Each row is a point. The points of each table are mixes of a few directions, plus a little noise. How many directions does each table use, and how many do they share? Where both have some left over, give the other angles between the two spaces (their principal angles), to ten degrees, smallest first.

First (5 x 2)
[[ 33 -42]
 [  3  -4]
 [-45  58]
 [  1  -2]
 [  9 -11]]
Second (7 x 2)
[[  2   7]
 [-13 -31]
 [-18 -46]
 [-18 -43]
 [  5  12]
 [ 19  46]
 [ 22  56]]
Directions: first 1, second 1, shared 0; angles 60

First (4 x 3)
[[  3   7   8]
 [ 20  41  56]
 [ -5  -9 -12]
 [-19 -39 -53]]
Second (7 x 3)
[[  0 -11 -15]
 [ 45 -28 -27]
 [ 28  23  34]
 [-29 -24 -35]
 [ 31  23  35]
 [-58 -10 -25]
 [-15  28  32]]
Directions: first 1, second 2, shared 1

First (7 x 6)
[[ 19 -12  -9   8  28  -8]
 [ 22 -15 -12   8  33  -9]
 [-30  20  15 -11 -45  13]
 [ 17 -12  -9   7  28  -8]
 [-40  27  20 -15 -60  17]
 [ 16 -10  -8   6  24  -7]
 [ -3   3   2  -2  -6   2]]
Second (6 x 6)
[[  5   9 -35 -30  12 -16]
 [-50  -7  17  15  -6  13]
 [ 20  24 -10 -29 -28  -4]
 [-25 -14  -2  13  20   0]
 [ 51 -15  23  30   8   4]
 [ -2  -1   4   2  -4   3]]
Directions: first 1, second 3, shared 1

First (7 x 9)
[[-26   4 -16  19  18   5   0  17  13]
 [ 16   3 -18   9 -15 -11  13  -8  -4]
 [-16  40 -12  18   5 -19 -14  -3  12]
 [-17  19  22  -6  24   5 -30   2   7]
 [ 32   9  12  -8   4  -2 -14 -21 -11]
 [  7 -40  -5  -6 -12  14  26  10  -7]
 [  5 -33  17 -25 -23   8  19   4  -9]]
Second (8 x 9)
[[ -5  -7  -2   1   0  -1  -3 -14   6]
 [-16 -21  -5   3  -2  -3  -9 -41  17]
 [ -5  -7  -2   1   0  -1  -3 -14   6]
 [ 21  28   7  -4   2   4  12  53 -22]
 [-23 -32  -8   5  -3  -4 -13 -60  25]
 [ 11  14   4  -2   1   2   6  27 -11]
 [ 19  26   7  -4   2   3  12  50 -21]
 [ -1  -1   0   0   0   0   0  -2   0]]
Directions: first 4, second 1, shared 0; angles 90

First (8 x 12)
[[ 22 -33  28  23  16 -12 -25 -22  -7  -1  38 -19]
 [ -2   3   7   4  -8  -2  -3   3  -5 -11 -18   4]
 [ -4   9  -2  -2 -16   0   2   8  -4 -11 -27  10]
 [ -7  -6  33  20  40  -2  -5 -11   0  -2  22 -24]
 [-33  46 -60 -45  -5  23  47  26  23  26 -17  21]
 [-18  24  -7  -8 -13   6  13  16   0 -10 -40  13]
 [ 31 -26 -18  -4 -29  -8 -17  -9  -4   8  20   9]
 [  9 -17  18  14  15  -6 -12 -12  -3   0  23 -13]]
Second (10 x 12)
[[-13  15  -4 -12 -33   1   7  23 -14   5  -4  14]
 [ 22 -13  -6  32  30   2   4 -21  16  15 -15  -6]
 [ 41  -9  27  35  19  28  10   1  25  27  -4  -1]
 [  8  16  23  -3 -36  27  16  40  -6  18   7  18]
 [ -8  21  12  -9 -43   7   6  33   4  15   1  15]
 [  7 -12  -7  -4  17  12  16   0 -37 -15   6  -1]
 [-11 -12 -23 -16  17  -6   6 -11 -43 -29   5  -6]
 [ -1  -6 -26   3  12  -5  11 -10 -24  -5 -14   2]
 [-19   5   4  -9  -3 -27 -32 -17  43  -4   4 -11]
 [-26  -8  -1 -17  21 -38 -42 -39  40 -26  14 -26]]
Directions: first 3, second 4, shared 0; angles 30, 90, 90
